Every row gives one point. Two turns around zero, p and q, are shown by what they do to some points. Where does a point land after both, in the order given? Backwards means that the second turn is done in reverse. Each puzzle has new turns, and all numbers are rounded.

Turn p:
[  6   3 -35] -> [ -5  -9 -34]
[  7 -35   6] -> [  9 -32  15]
[-45  21   2] -> [-43  24   8]
[ -8  18 -23] -> [-15  10 -24]
[-2  9 44] -> [11 23 37]
[ 42 -16   6] -> [ 42 -17  -1]
Turn q:
[ 17  -4 -32] -> [ 28 -11 -20]
[-48 -48   6] -> [-56 -32 -21]
[26 13 15] -> [18  6 27]
[17 26  3] -> [20 20 13]
[-12  13   8] -> [-10  16   2]
Where do these land?
p, then q: [-29 -41  16] -> [-44 -21  19]
q, then p backwards: [ -3  14 -38] -> [ 27  22 -21]
p, then q: [-3 19 18] -> [ 3 23 12]
p, then q: [ 45  22 -11] -> [51  0 -7]
q, then p: [-10 -14  15] -> [-16  -5  15]

Turn p:
[ 11   5  24 -23   0  11] -> [  8   6  18 -30   4   2]
[-24  -2 -21  16 -11 -11] -> [-13 -10 -14  25 -21  -1]
[  2  -8  17  28 -16   4] -> [15  7 20 24 -8 11]
[  1  -6  -8   6 -12 -21] -> [ 12 -10  -9  13  -9 -12]
[-13  -6 -24  -4   1   5] -> [-17 -17 -14   4  -1   6]
[ -9  26 -16  -5   1 -16] -> [ -8  10 -27  -5 -15 -12]
[  9  -3  24 -16  26   4] -> [ -4  10  20 -20  23 -12]
[22 -6  5 -2 11 23] -> [ 6  4  8 -9 26 18]
Turn q:
[-8 26 22  3 -3  2] -> [ -9  19  23 -10   8  -9]
[  4  -8  -8   0  20 -17] -> [ 13 -18  -7   7  12 -10]
[-19 -14  14 -16  18  13] -> [-20 -22   1 -21  13   6]
[ 48   8 -13   8 -11  12] -> [ 34  31 -19   3  -5  18]
[ -3  -5 -16  -3 -17 -10] -> [ -2  -1 -10  12 -19  -8]
[-19 -15   0  13 -12  10] -> [-16 -10  11   8 -14  16]
[  9 -14  18 -12  13  -6] -> [ 12 -16   0 -23   5  -3]
[-12  22 -16   7  -8  -4] -> [-13  16   1  22   0 -11]
Where do these land?
p, then q: [13  0  3 12 14 -6] -> [10  3  5  8 18 -5]
p, then q backwards: [ 11 -13 -27  14  10   7] -> [ -1  -5 -25   5  24  10]
q, then p: [-13   1   1 -19   1 -15] -> [ -2 -14  -4   4  -8 -21]
q, then p backwards: [  9 -22   7  22  21  23] -> [ 19 -18  -6   3 -12  34]
q, then p: [ 0 12 -7 -2  6 11] -> [-14  10  -8   0   2   1]
p, then q backwards: [-27  14  11  -5 -19 -21] -> [ -6  -4   3  -8 -37 -19]
p, then q: [  7   8  10 -21 -33   1] -> [  8  12 -20 -24 -24   3]
